Every row gives one point. Each table stands for the endless flat space through its points: a line for two points, a plane for three, and so on. Write the one point that lies in both, or say that there is none.
(in the rows, 128 means zero)

First, 2 rows:
[[147 141 121]
 [145 135 127]]
Second (2 x 3):
[[156 117 112]
 [152 122 118]]
They share: [144 132 130]

First, 2 rows:
[[123 113  85 125 112 110]
 [ 99 137 121 149 130 146]]
Second, 3 rows:
[[122 130 117 129 117 118]
 [115 152 115 146 126 112]
 [126 124 120 123 114 119]]
They share: no point

First, 4 rows:
[[148  79 130 134 132 120 113 146 126]
 [106 122 138 127 151 113 147 106 157]
 [140  96 134 128 146 125 117 128 142]
 [140 118 125 147 147 103 126 127 142]]
Second:
[[132 103 145 135 151 127 105 121 128]
 [144 100 106 117 157 118 135 124 158]
 [147 100 118 126 163 124 123 115 146]]
They share: no point

First:
[[158  94 114 133 154 108 139 166 166  97 164 142 151 119]
 [145 113 122  91 141 113 149 144 146 118 136 109 127 136]
 [154 127 122  87 122 124 142 133 128 122 120  88 127 130]
 [137 100  93  79 151 111 148 145 139 133 116  97 139 101]
 [141 110 128  97 137 117 144 147 146 115 140 115 127 143]]
Second, 3 rows:
[[155 107 119  91 124 139 140 160 165 102 137 101 121 148]
 [167 125 111  93 136 141 138 152 145  92 137  97 135 138]
 [155 107 127 125 136 113 136 150 149 106 155 123 143 116]]
They share: no point

First, 3 rows:
[[106  95  98 118 148 127 124 124 129 143 132 108 145 129 102 137 135 109
  150 140]
 [115 124 130 128 147 121 140  94 164 121 105 108 154 144 101 145 145 105
  161 130]
 [111  92  94 116 143 133 120 126 124 149 137 108 146 124 101 141 129 113
  145 138]]
Second, 6 rows:
[[115 158  95  66 183 130 168 142 129  96  71 122 122 132 157 146 113 123
  129 120]
 [136 127  99  95 165 141 130 147 124  94 108 122 107 132 138 130 148 162
  132 139]
 [139  95 112 134 147 147  97 123 156 139 146 133 140 142  99 133 170 138
  152 160]
 [148  96 114 131 150 147 109 131 125 128 150 125 124 120  93 121 159 133
  160 162]
 [ 92 135  85 107 141 129 146  95 132 124 100 116 149 124 116 138 142 110
  174 135]
 [137 153  94  88 178 156 139 138 180 132  93 161 147 148 148 153 146 132
  133 151]]
They share: no point

First:
[[128 136 127  99 125 138 129 138 128 128 142 118 128  95 103 125 129 105
  137 128 145 116  95  97]
 [140 142 133 117 125 138 150 123 116 110 139 103 146 110 106 119 150 114
  128 131 148 104 113 112]]
Second, 3 rows:
[[139 139 128  97 126 135 134 113 130 123 145  92 134 124  89 120 166 110
  135 136 138 102 118 100]
 [117 119 131  97 115 166 141 118 129 112 144 116 118  97 117 136 140  86
  145 144 143  94  98 123]
 [114 114 133  92 116 170 139 113 135 113 145 112 114  99 114 140 146  80
  150 151 138  92 103 125]]
They share: no point

First, 4 rows:
[[101 147 177 106 130 118 128 105 131 140 144 130 125 127 106 152 133 108
  112 152 127 145 107 127]
 [108 136 158 119 153 136 138  99 124 136 133 148 133 133 108 140 144 108
  126 134 129 116 123 119]
 [100 129 130 140 158 155 145 115 108 131 130 161 132 156 102 143 152  90
  129 114 151 113 124  96]
 [105 145 143 130 146 142 154 115  97 144 140 150 119 157 110 148 159  96
  128 118 145 139 111 103]]
Second, 6 rows:
[[101 131 156 141 165 139 143 107 110 138 131 141 129 126 118 153 135 117
  116 136 140  97 120 130]
 [ 76 127 173 151 184 114 134 113  81 107 144 142 144 122 118 128 152 114
  126 126 141  81 124 124]
 [ 65 117 181 106 154 133 130 132 121 109 158 173 151 117 105 140 162 115
  132 109 141  92 114 104]
 [ 78 140 178 117 165 152 147 135 118 142 164 165 137  98 124 186 156 140
  105 100 152 102 109 112]
 [104 125 135 123 139 139 108 108 127 132 139 161 132 141  77 136 139  86
  115 167 120 122 122 108]
 [124 158 133 130 160 156 124  92 139 151 133 147 133 129  95 167 133 100
   97 137 135 141 135 102]]
They share: [102 129 152 124 154 141 131 103 130 129 130 151 138 134 102 141 138 102
 123 134 135 109 126 114]

First, 2 rows:
[[151 130 104 119 147 131 158 133 128 145 121 139 132 124 140 143 149 156
  106 138 144 150 108 109]
 [149 124 114 121 155 121 146 133 122 159 121 153 144 138 148 137 151 144
   98 148 158 144 100  99]]
Second, 7 rows:
[[121 113  75 146 143 132 194 114 124 164 143 138 159 118 160 160 144 152
  102 186 168 150  88 170]
 [191  80 135 112 152 121 175 143 129 172 131 114 158 111 145 173 168 145
   72 137 134 163 105 153]
 [130 122 126 137 153 134 122 146 126 156 144 126 127 139 128 120 169 138
   83 144 155 141  91  77]
 [148 139 138 119 159 131 116 149 119 150 121 138 117 148 133 115 157 144
   90 122 149 147 107  57]
 [162 117 102 121 155 119 186 117 121 168 121 150 157 114 163 181 139 158
  104 144 159 163 115 165]
 [128 114  93 148 164 137 169 115 138 178 151 127 159 125 148 162 164 140
   80 164 171 164  90 163]
 [153 106 123 129 146 105 144 132 114 159 144 151 147 103 146 177 152 157
  109 134 155 141 109 127]]
They share: no point

First, 6 rows:
[[159 119 155 198  99 120 124 144  69 121 102 119 107 144 168 141 129 124
  133 123 161  98 132 137]
 [135 127 139 168 125 109 112 132  99  81 114 146 111 169 138 138 137  93
  148 161 184 134 158 135]
 [139 123 153 183 125 111 120 121  99  98 115 147 115 178 151 152 146 105
  143 163 182 131 167 140]
 [147 145 140 180 119 113 104 155  79  83 124 117 117 146 150 130 140 115
  132 144 162 111 156 156]
 [119 121 128 147  97 139 144 100 121 110  99 176  87 135 107 104 127  93
  125 138 154 150 119 125]
 [137 129 135 152 134 104 116 135 118  90 111 153 106 181 126 141 127  93
  146 156 184 154 159 130]]
Second:
[[162 128 125 131 100 150  95 147 134 111 130 146  95 160 115 101 109 144
  113 133 131 172 174 166]
 [150 170 101 178 111 125 115 165 112  98 129 143 110 142 113 118 136 132
   99 137 166 153 141 148]
 [129 193 121 162 137  95 102 139  78 116 137 143  79 152 108 143 114 111
  117 154 157 145 122 146]
 [148 146  89 159 118 138 122 177 126 113 123 146  97 116 140  84 108 129
  116 151 177 155 176 131]
 [127 181 131 146 147  88 106 136  79 123 132 140  75 150 116 138 108 103
  129 153 154 141 127 141]]
They share: no point

First, 4 rows:
[[172  97 166  91 132 136 122 111 127 135 158 101 136 142 128 106  98 128
   86 126 130 133 139 138]
 [141 122 128 127 109 173 113 114 151 119 117 113 161 135 134 128 125 162
  118 152 139 117 134 122]
 [139 126 138 131 116 164 123 132 149 135 134 115 165 124 137 131 133 157
  118 151 156 106 124 112]
 [155 108 130 109 110 170 105  90 143 105 112 107 147 152 129 115 105 153
  106 143 114 136 148 140]]
Second:
[[138 103 153 118 107 153 104 125 130 138 135 100 161 125 126 116 111 152
  116 146 129 137 125 114]
 [163 138 138 113 142 158 129 100 165 113 160 130 131 145 141 126 131 147
   86 136 154 107 135 144]]
They share: no point
